Each row is a point. A path goes straight from each point to the next, and from the last back to the first. The post is the endless flat space through its rows: a point in 2 columns, a line in 3, a plane in 4, and so on, so that a path can go around it. Count how often the path circles the post. Going back the other way cancels.
In the rows, zero is written as 128.

Post:
[[135 112]]
Path:
[[127 169]
 [109 105]
 [123  73]
 [158 105]
 [178 150]
 [126 158]
 [ 95 100]
 [126  68]
 [161 111]
 [154 158]
 [109 148]
 [106 101]
 [154 182]
 [149 130]
 [117 123]
 [100  94]
 [144  76]
 [179 128]
 [144 152]
 [183 155]]
Times around: 3

Post:
[[132 125 158 165 156  99]
 [ 88 108 100 116 130 142]
 [117 136 147 139 107 147]
 [200 120 121 136 120  97]
 [ 90 113 109  88 116 126]]
Path (31 x 6):
[[150 102 144  82 155  80]
 [134 142 147 133 143 101]
 [105 174 154 128 111 108]
 [109 132  77  98  91 105]
 [181 103  77  98  79 127]
 [105 106 195 144 143 129]
 [ 81 127 150 106 142 136]
 [140 138 105 148 145 138]
 [194 148 145 143 115  85]
 [158 154 160 167 106 120]
 [ 94  93 111 136 139  92]
 [ 96  89 120  89 116 118]
 [152 122 147 152 130 155]
 [135 116 134  72 125 113]
 [105 127  94 111 156 113]
 [117 114  72 107 145  78]
 [144 107  67 128  97 122]
 [ 86  82  79  72  95 140]
 [ 74 100 113 150 144 188]
 [177 161 200 159 152 109]
 [ 59 131  87  98 140 153]
 [ 79 158 148  64  83 106]
 [135 119 108 158 128 128]
 [ 81 115 151 128 121 113]
 [137  84 131 130 140 141]
 [109 171 214 125  89 149]
 [102 158 161 147 139 158]
 [137 151 112 152 121 136]
 [112 167 200 111  71  73]
 [126 129 168 159 103 120]
 [137  98 167  71 123  87]]
Times around: 5

Post (11 x 12):
[[148 124 159 160 141 119  71 162 136 156 117 141]
 [156 122 116 144 136 176  87 129 120 123 125 158]
 [154 145 141  84  90 132 157 129 152 109 106 131]
 [131 116 114  93 104 108 147  85 176  80 106 120]
 [175 173 132 132 105 149 121  92 145 148 110 127]
 [110 144 154 121  77  81  94 126 140  64 140 124]
 [130 125  98 137 148 148 107 144  98 169 113 125]
 [114 133 115 156 131 131 107 142 156 147 143 160]
 [178 131 114  79 145  65 173 124  64 157 163 118]
 [140 114 106 137 101 127 121 128 109 143 107 154]
 [130 155 135 108 133 131 122 117 126 138 106 164]]
Path:
[[148 142 140 173 112  43  65 166 115 133 165 105]
 [178 169 138  98 135 123 121 106 128 161 118 104]
 [135 108  90 133  90 148  66  83 161  87  79 118]
 [154 137 133 126 123  60 127 166 186 104 155 145]
 [130 183 109 146  74 134 174 128 138 168  86 159]
 [133 205 183 169 169 166 101 125 164 171 159 172]
 [110 125 120  79  95  75 181 149  74 170 122 174]
 [118 110  74  52 137 133 145  86  98  88 130 139]
 [152 110 101 102 112  88 105 125 117  88 113 104]
 [107 201  68 117  51 120 147 116  62 108  91 153]
 [162 180 155 147 142 161 107 108 136 145 113 101]
 [136 108 131 122 146  96 165 115 180 118 115 111]
 [115 137 119 138 150 170 103  59 155 112 141 139]
 [154 122 157  95 118 192 111 156 160 150 113 125]
 [143 159 164  79  87 128 125 164 141 114  99 154]
 [150 163  99 131 105  77 128 129 148 155 110 109]
 [154 163  92 152 144 101 156 124 135 182 169 122]
 [191 126 155 140 168 197 140 118 158 125  99 158]
 [146 112 176 103 112 126 114  84 160  94  89 163]
 [161 176 147 150  90 170  90 125 141 159 121 165]
 [137 175 139 140 110  63  73 117 178 143 157 138]
 [177 188 145 163 108 108 132 133 162 207 116 175]
 [170 173 171 150 125 129 178 193 153 171 134 137]
 [109 141 105 143 113 114 158  75 101 146 123 134]
 [118  98 127 138  77 159  66 124 113  94 147 153]
 [152 172 154 144 132 164  65 123 149 147 143 129]
 [153 204 212 115 109 117 111 142 122 131 168 146]
 [117 141  97 141 124 153 183 133 133 141 130 126]
 [158 155 142 111 126  97 123 152  63 132 113 124]]
Times around: 3

Post (17 x 18):
[[147 163  74 132  98 105 129 146 138 164 108 107 183 120 102 153 135 118]
 [118 143 176  76 131 146 118 134 102 109 163 178 104 134 122 185 141 145]
 [147 128 112 142 152 113 119 160 144 117 117  87 105 105 172  81 126 131]
 [ 70  92 161 103 162 139 140 124  86  76 131 147 168 118 146 118 139 140]
 [133  88  98  79 152  78 141 165  93 144 154 134 185 124 131 128 131 140]
 [101 110 151 107 125 114 113 146 111 124 127 177 159 150 121  99 154 129]
 [193 178 133 188 135  97 112 109 133 125 151 161 111 128 155 139 116 101]
 [156 106 154 181 162 111 131  65 167 172 139 100 152 144 155 109 157 108]
 [128 167 157 143 140 142 101 129 124 225 123 116 120 118 114  96 116 148]
 [185 139 134 130 120 192 143 102 138  88 121 153 156 160 121  71 124  99]
 [ 82 134 109 110  89 140 160  96 152 117 108 111 129 165 124 115  64 147]
 [131  94 106 140 109 125 123 106 126 155 110 138 157 124 105 117  86 118]
 [109 109 110 116 107 143 134 105 113 162 147 130 150 112 160  86 131 156]
 [106 118  99  82 135 138 178 119 101 130 106 131 129 113  98 108 132 114]
 [163 150 158 101 116 120 144 140 103 140 116 175 159 122 143 107 151 145]
 [117 129 121 171 106 144 185 126 135 171 124 130 141 186 118 170 134 142]
 [148 153  96 149 112 125 147 107 144 169 113  91 118 152 179 141  93  59]]
Path, 31 rows:
[[147 130 157 102  70 165 196 127 138 178 140 136 175 187 110 116 106 197]
 [132 132 114 125 114 110 116 106 120  78 143 134 145 115 150 106 147  93]
 [120 162 139 151 110  93 135 104 163 101  97 141 125 193 111 130  92 116]
 [121  97 119 123 193  90 141 183  66 119  93 190 149  99 106  79 136 127]
 [ 92 101 120 154 107 178 151 112 140 153 110 155 151 175 162  94 180  74]
 [163 132 109 118 180 173 126 140 115 145 148 156 136 166 116 113 124  94]
 [132  94 125 139 177  90 124 111  85 210 137 156 186 138 109  84 162 145]
 [161 144 156 147 122 109  91 123 152 140 155 124 143 169 142 148  85 141]
 [ 95 213 133 148 116 171 116  85 133 127 152  67 109 161 138 146 113 105]
 [100 133 179 161 169 124 159 138  94 151 114 146 183 189 181  99 172 113]
 [177 111 100 124 125 121 128 162 113 157 122 158 177 134 134 112 112 136]
 [175 133  60 122 116 164 141 104 183 187 112  96 132  91  80 101 135 121]
 [202 118 121 118 145 120 121  86 180 143 123 152 109 145 144  80 104 111]
 [157 128 139 143 136 160 104 167 153 193 104 153 155 179  84 129 103 178]
 [ 97 124 127 125 151 110 190 115 123 109 141 147 140 113 129 123 169 154]
 [120 129 104  98  73 131 138 130 138  80 122 151 161 134 144  91 112  95]
 [117 155  72 128 119 102 153 119 147  92 130 150  86 118 135 155  93  51]
 [166 155 152 135 159  96 105 217 153  68  94 159  99  98  80 128 201 184]
 [ 80 106 117 108  98 178  80  96 114 120  99 139 149 115 173 100  83 110]
 [ 56 186 149 154 187 133 214 197 125 142 114 135 111 189 129 146 190 126]
 [ 76  98 147 133 128 140 100 117 132 176 114  99 168 128 141 114 121  85]
 [180 176 169 109 121  85 116 120 138 167 168 127 146 166 160 150  84 131]
 [131 135 136 148  95 104 154  37 124 130 149 170 153 159 141 115  64 161]
 [ 71 157 112 117 143  85 103 106 113 136 111  66 126  84 159 136 176  68]
 [ 95 126 121 145  73 157  88 128 151 157 155 102  95 179  98 100  80 103]
 [204 143 144 116 154 119 175 121 108 106  61 122 193 124 104 143 171 128]
 [118 125 121  67 144 108 101 145 130 114 141 152 136 162 151  89 111 132]
 [156 135 143  80  82 168 161  93 190 194 139 113 100 210 131 158  91 151]
 [137 109 136 131 119 144 151  78 190 159 120 100 107 214 137 101 111 123]
 [157 148  96 179 123 130 115 103 104 155 112 153 110 135  81 110 119  66]
 [115 161 145 158 124 180 196  88  87 109 144 105 147 130 160 146 136  99]]
Times around: 1

Post, 17 rows:
[[143 135 101 155 113 138 128 111 120 155 100  93 118 156 135 103 141 161]
 [116 160 119 179 112 108 106 164 174 104 135 140 131 150 132  74 119 113]
 [112 122 121 135 135 151 147 149 148  92 123 117 175 125 142 133 147  83]
 [117 136 151 126 169 104 132 129 100 115 143 155 180 135 127 117 123 102]
 [133 133 131  99 133 155 182 140  94 136 144 168 140 126 120 159  98  98]
 [147 116 119 136 112 139 112 128 114 136 122  58  61 137 118  69 156 155]
 [140 113 176 115 132 164 109 117 119 149 138 114  86 127  99 152  83 146]
 [105 105 134 149 120 117 153 100 130 142 181 132 132 120 112 140 105 120]
 [132 188 112 149 112 128  82 144 158 163  99 100 149 156 124  44 196 116]
 [144 123 122 133 110 181  98  93 139 169 161 115  76 109 139 102 123 175]
 [124 105 160 120 140 131 169 110 141 129 109 170 148 140 121 146 114 106]
 [118 171 113 130 139 115 137 114 156 103 113 110 179 125 148  98 138  99]
 [ 64 182 121 159 151 119 152 133 119  97 112 136 151 147 147  86 171 115]
 [ 70 122 112 100 165 129 172 149 134 126 140 149 199 152 126 145  87 106]
 [130 109 124 108 137 121 117 120 157 145 133 144 115 112  83 164 139 146]
 [145  97 155 111 101 149 120  79 136 135 182 157 131 133  83 154 117 138]
 [147 101 146 110 138 126 143 110 136 156 166 138 108 154 127 195 128 114]]
Path, 28 rows:
[[135 198 198 132 143 138 107  93 112 136 117 136 135  92 144  64 155 138]
 [ 84 125  61 134 152 112 171 170 145 120 133 152 124 162 134 143 128 156]
 [139 130 133 137 144  86 171 137 167 101 101 163 131 141 126 128 152  63]
 [120 126 131  97 166 147 125  93  95 118 183 161 185  92 145 146 165  93]
 [115 118  82 146  60 166 175  96 115 139 110  82 102 138 144  99 120 159]
 [162 102 163 131 107 111 162  96 134 138 169 106 140 157 130 190 162  82]
 [118 165 168 121 131 162  87 141 157 112 141 155 176 102  78  69 108 133]
 [126 145 139 199  85 198  85  70 158 151 236 135 120 122 142 113  90 121]
 [135 131 161 131 157 117 133 120 179 164  70 151 144 117  89 133 128 117]
 [ 59 134 159 191 119  86 150 117 173 127 133 166 119 136  91 114 111 152]
 [131 136 172 156 163 102  98 183 111  47 135 140  92 115 154  83 146 113]
 [168 156 195 148 111 128 115 146  62  98  70 176 206 130  90  65  93  78]
 [146 107 137 115 122  76 167  22 108 119 147 127 105 132 112 149 150 137]
 [127 156  97  99 115 133 125 160 144 112 111  86 132 104 132  97 110 140]
 [195 114 197 132  99 116 155  91 139 121 104 181 129 155 117 127 196  90]
 [ 78 122 168 122 127 124 140 134 193 134 139  89 100 171  96 137 133  99]
 [ 77  91 145 127 170 103 137 136 130 131 172  88 157 177 130 117  61 143]
 [145 154 123 117 103 187 106 139 159 120 151  82 110  95 165 111 137 135]
 [155 121 102 147 111 112 230  62 118 132 163 154 165 155 166 136 184 108]
 [131 135 102 146 126 135  88 111 239 149 150 104 174  97 121 144  89 109]
 [ 88 123 123 146 160 126  89 132 164 138 156 133 150 161 145  94  51 147]
 [104 110 107  70 134 173 104 181 160  72 196 117  96  91 103 172  90 123]
 [135 115 173 149 134 117  78 168 165 108 130 127 139 129 113 106 134  99]
 [162 110 201 127 118 153  87 149 135  91 155 115 108 101  75  75 133 121]
 [150 139 134 101 175 126 124 145 111 139 173 133  63 121 129 157 166 118]
 [125 115  91 106 131 144 129 119 191 153 157 105 152 194 129 203  99  88]
 [ 17 112  93 188 125 120 165 173 183 114 107 131 141 163 125  86  60 139]
 [ 53 154 128 133 133 107 104 152 164 100 155 122 152 111 113  77 124 144]]
Times around: 3

Post:
[[104 170 162 170 108 166  93 111 105 104 117 158 118 114 122 143 106 102]
 [139 135 167 165  74 131 169 136 142 128 117  74 145 118 148 133 116  81]
 [159 179  98 144 106  79 122  95 126 140 127 125 152 105  68 124 127  96]
 [ 96 159 100 127 141 143 111 101 141 127 160 153  83 156 105  94  88 121]
 [164 117  96 127 151 112 110 102 126 157 122 111 116  94 104 109 129  82]
 [119 132  88 120 115 135 123 118 176 105 136 124 118 118 121 130 152 191]
 [149 138 128 144 150 138 121 128 172 146 149 176 140 155 112 149 110 122]
 [ 85 122 158 158 160  93 144 156  86 141 122 144 153  89 118 190 118 119]
 [153 100 138 133 108 161 139 114 134  95 136 116 152 114 124 143  80  69]
 [147 150 125 131  72 116 139 169 111 110 145  76 130 123 122  96 141 137]
 [107 130 151 116 141 116 148 122 125 141 155 146 115 107  71 151 120 170]
 [143 126 118 101 168  73  83 108 139 141 105 122  98 157 141 130 125 115]
 [120 150  78 102 151 161 141 113 147 132 124 113  85 101 118 148 146 117]
 [136 142 114 138 151 121 146  95 127 156 136 155 123 113 169 160 173  93]
 [153 173 152 159 138 141 172 121 150 108 152 129 128  80 144 142 140 116]
 [159 132 108 159  98 135 115 140 115  96 144  75  68 132 118 124 139 149]
 [134 119 153 144 182 124 193 116 163  99  98 107 150  98 120 139 167 168]]
Path:
[[154 193 185 140  98 118 139 183 132 154 155 127  88  89 134 184 139  90]
 [141 106 105 110 166 139 147 101 146  93 110 126  77 163 132 111 166 168]
 [116 145 157 128 209 117 110  80 142 147 124 165 108 154 148  83  86 130]
 [134 132 152 160  82 139 100 100  86 101  98  77 120 125  70 129  83  78]
 [125 147 149 146 156 117 179 178 123 141 182 133 148 105 104 155 150 115]
 [160 205 134 152 102 127 180 121 118 153 160 119 104 104 134 120 151  46]
 [166 152 124 142 162 101 113 151 122 102 158 159  97 128 130 104 176 145]
 [100 128 102 130 130  92 136 166 149 121 141 125 143 119 118 177 120 126]
 [142 139  71 181  77 143 102 131 163 162 139 152 133 134 130 101 155 115]
 [219 129 107  96 187 105 141 101 171 126  84  78 105 110 151 129 144  92]
 [107 157 119 172 180 121 124 131 123 147 113 122 110 177 123 101 108 108]
 [101 157  86 159 165 129 120 130 172 149 121 125 142 108 120 187 142 136]
 [157 135 172 150  78 184 139 125 102  72 171  74 113  79 102 107 147 126]
 [137 193 161 162 137 127 127 141 159 125 153 140  51 165  98 123 145 130]
 [136 119 116  84 152  94 102 116 150 122  68 158 164  92 126 127 166 171]
 [110 123 118 179 139 155 109 129 109  55  99 137 102 158 154 121 175 174]
 [197 173 108 114 129  81 118 152 179 127 151 105 125 142 212 102 175  45]
 [ 97 114 173 184 154 170  76 116  79 151 130 177 156 147 127 106 118 110]
 [108 158  58  93 202 141  61 134 162  87 132 148 114 139 172 121 107 170]
 [122 134 155 150 182  60 177  33 146 169 124  96 111 133  53 117 115 117]
 [ 97 138 150 200 145 186  79 102 128 168 167 219  88 132  79 108 107 126]
 [198 157 101  85  92  65 174 121 153 144 109  61 107 101  41 130 140  97]
 [157 172 151 154 134 172 133 146 114  62 114  81  74 152 144  91 123 160]
 [130 195  92 104 104  82  75 127 106 200 189 161 136 125 100 115  81  84]
 [136 117 122 111 131 122 105 171 157 142 170 111 103 163 148 154  99 111]]
Times around: 3

Post, 17 rows:
[[118  96  96 153  57 161 138 174 112 109 134  98 106 121 108 180 144 104]
 [142 135 102 130 129 128  99 127 180 134 100 185 137 130 145 132 167 166]
 [160  95 125 161 101 155 105 155 134 143 148 117 105 119 131 110 174 138]
 [107 141 118 109 146 170 109 107 147  91 120 131 136 126 135 172 159 149]
 [141 148 116 146 165 141 123 140 153 133 155 120 151 117 147 110 139  95]
 [150 117 106 113 106 133 129 131 146 119 127  97 135 173  99 138 134 220]
 [150  86 136 123 131  91 181 161 100 115 106 102  74 132 128 154 118 136]
 [182 103 155 180 112  92 156 113 133 169 158 133 138  86 152 129 133 144]
 [ 87 113 151 101 132 109 123 152 137 131 164  96 150 171 114 133 129  68]
 [157  79 136 135  90 122 140 122 147 103 158 129 124 140 129  78 127 143]
 [163 130 140  71 156 143 189 102 164 153 184 145 175 100 131 108 131 136]
 [159  84  86  99 153 139 125 106 127 146  88 138 110  82 138 104 125 156]
 [128 107 159 119  81 138 146 161  86  91 110 113 138 166 111 170  97 132]
 [114 149 137 150 144 128 124 135 140 134 147 155 148 111 111 142 121 161]
 [132 149 107 178 198 122 166 101 140 162 136 119 126 109  93 153 173 102]
 [122 115 138 136  85 140  84 122 151 118  68 112  97  94 129 110 126 113]
 [ 77 174 118 112 184 185 150  87 148 176 121 164 129 142 193 158 137 125]]
Path:
[[161 103 120 123  87 128 151 225 182 144 105 151 112  69 116 112 157  88]
 [153  59 124 155 103 148  91  88 116 135 116 153 158 135 114 134 113 161]
 [151 120  69 115 146 154  75 123 146  95 102 140  96 123 148 147 196  70]
 [120 135 118 147 133 135  98 104 141 130 128 180 124 135 103  96 142 137]
 [180 103 135 142 105  94 114 158 133 194 138 126 145 130  94 167 159  84]
 [157  60  98 167  84  91  91 110 136 122 121 186  69  85 140 125 117 177]
 [145 126 106 169 145 123  76 141  98 135 145 175 158 136 125 133 111 239]
 [152 142  93 194 103 126  98 106 117 126  82 180 135 102  98 160 105 158]
 [152 102 103 122 147 137 173 131 151 162 192 174  82  67 150 130 151 111]
 [162 121  70 173 145 101 120 107 136  92 132 172 125 146 158  82 113 185]
 [133 116 104 128 125 110 189 138 156  57 126 121 114 124 100 161 170 165]
 [123 136 135 114 174 128 154 112 163 116 148 120 176 183 136 154 151 135]
 [152  74 129 120 100 146 162 128 157 108  92 142  66 150 146 127 116 133]
 [125 139  97 116 117 109 133 109 177 177 108 124 125 125 135 167 141 150]
 [126 132  99 148 162 125 110 122 168 141 181 139 161 121 126 152 149 134]
 [130 116 150 152  70 129 167 124 124  95 143 102 129  99  86 158  78 140]
 [138 111 124  69  87 130 172  97 112 128 108 151  95 193 143 113  82 179]
 [179 173 158 101 112 208 143 109 137 129 136 162 164 158 128 122 117 196]
 [154  83 120 195 147  93  99 154 144 158 174 116 162 141 134 128 106 142]
 [151 108 163 171 106 164 180 174 128 109 129  83  87 150 138 143 146 109]
 [161 138  76 108 143 190 120 144 189 121 153 135 154 197  99 194 233 120]
 [168  88 119 130 101  77  55 178 120 145 155 163 141 110 133 117 142 123]
 [146 113 180 175 119 110  84 133 108 186 140 190 120  82 175  92 129 171]
 [168 125 116 157 122 121 111 125 143 164 119  97 167 112 181 124 132 168]
 [ 86 107 137  80 197 116 152 116 155 114 151 129 168 187  89 143 143 120]
 [147 114 119 127 145 155 131 170 145 135 128 130  88  87 120 140 135  77]
 [176 119 117 181 141 101 172 109 115 131 118 219 119 112 123 166 129 180]
 [154 134 100 135 106  92 142  77 161 170 108 118 165 118  65 157 157 182]
 [ 84 107  41 112 179 157 176  18 171  86 132 133 133 124  92 122 178 118]]
Times around: 3

Post, 17 rows:
[[165 152 132 101 169  87 106 139  98 134 137 164  90 121 115 115 142  95]
 [142 200 169 160 123 153 168 105  89  94 152 117 125 144 144 120 148 138]
 [151 179 146 145  85 184 161 112 147 135 140 151 100 186 131 134 154  96]
 [154 150 171 114 154 118 151 119 137 130 116 154 148 203 136  95 154 136]
 [ 97 149 156 133 102 174 116 103  96 178  94 143 102 193 130 103 146 125]
 [155 208 134 128 101 137 159 129 119 130 143 117 128 139 153  87 138  82]
 [151 184  67 106 130  79  66 137 139  99 137 167 142  93  93 131 126 165]
 [150 151 137 158 161 142 169 102 146 187  91 118  89 145 129 124 142 118]
 [142  59 120 110 143  96 154 105 115 106 136 140 122  76  91 100 103 119]
 [163 153 144 176 110 120 126 124 124 141 133 120 165 176 129 135 105 115]
 [155 105 130  79 121 114  64 127 143 138 157 131 137 130 115 137 181 159]
 [101 121 122 101 169 110 105 121 169 138 153 143 118 116 116 144 122 141]
 [121  98  84 114 188  79 109 124 131 192 139 192 150 114 101 159 150 154]
 [136  61  94  97 171 139 154 168 133 134 124 120 131  82  69 127  90 144]
 [139  61  62  90 185 142 100  91 133 153 126  95 140 123 110 151  94 136]
 [144 150 108 141 127 108 123 148 129 110 150 126 113 157 103 111 174 109]
 [133 139 133 143 108 166 115 139 150 122 108 154 143 147 150 127 168 127]]
Path, 27 rows:
[[145 132 128 130 155 117 127 125 166  56 137 127 121  89 101 160 198 194]
 [138 138  89 131 146 165  91 117 137 139 118 163 109 128 105 179 168 143]
 [150 168 153 145 132 155 113 101 109  80 154 161  98 164 137  93 166  79]
 [132  97 105 148 101 122 183 170 116 139 142 159 113  61  88  75 112 118]
 [146  83 121 125 119 114 103 164 140 144 108 162 102 127 110 142 148 152]
 [154  61 136 127 182 135 153 164 167 151 128 124 148 140  93 173 192 156]
 [110 122 144  86 166 141 120 114 135 155 177 139 126 136 103 159 130 149]
 [172 140 178 135 143 144 184 181 163 104 110 154 145 128 137  81 177 126]
 [124 113 126 173 100 148 132 114 105 143 109 117 136 144 141  96 126 165]
 [128 174  90  88 147 109 119 114 130 162  82 145 127 172 136 120  94  99]
 [161 130  60  70  68 144 117 146 142 139  91 179  63 137  97 119 164  81]
 [167 118 113  88 130 129 107 208 168 118 129 209  86  93 108 145 159 125]
 [156 205  82 149 118 143 159 153 110  96 127  91 198 166 121 156 123 130]
 [185 206 113 173 135  44  68  69  51 151 105  76 173 210 111 101  31  93]
 [167 169 161  97 128 182  99  93 108  92 145 160  74 197 136  94 142  92]
 [103 144 129 115 135 118 142 112 117 132 166 212 142 152 152 107 178 160]
 [163 138  82 119 123 131 136  75 117 126 107 120 115 150 119 111  96 111]
 [152 136 160 161 184  97 168  77  75 119  98  85 130  92 130 139 119 149]
 [134 162 112 133 104 132 124 125  56 192  79 108  93 122 120 101 105 113]
 [ 96 118 128 123 162 183 164 116 159 152 109  96 111 120 127 159 161 118]
 [126 151 144 131 113 120  99 124 136 135  97 163 141 155  98  90 133 134]
 [140 121 134 186  92 130 141 115 116 112 141 146 104 122  97 124 166 109]
 [181 146 163 141  96  92 106  82  89  76 135 135  98 190  90 104 119  60]
 [ 93 164 192 130 160 140 158 117 141 133 118 137 161 148 143 124 122 143]
 [101 156 144 103 178 186 121  97 157 141 126 138 132 136 144 114 174 146]
 [182 109  79 168 199 161 122  82 111 142 136 101 101 109 125 145 132  92]
 [151 174 139 149 138 159 107 144  53 112  68 118 145 102 154 114 158  89]]
Times around: 3
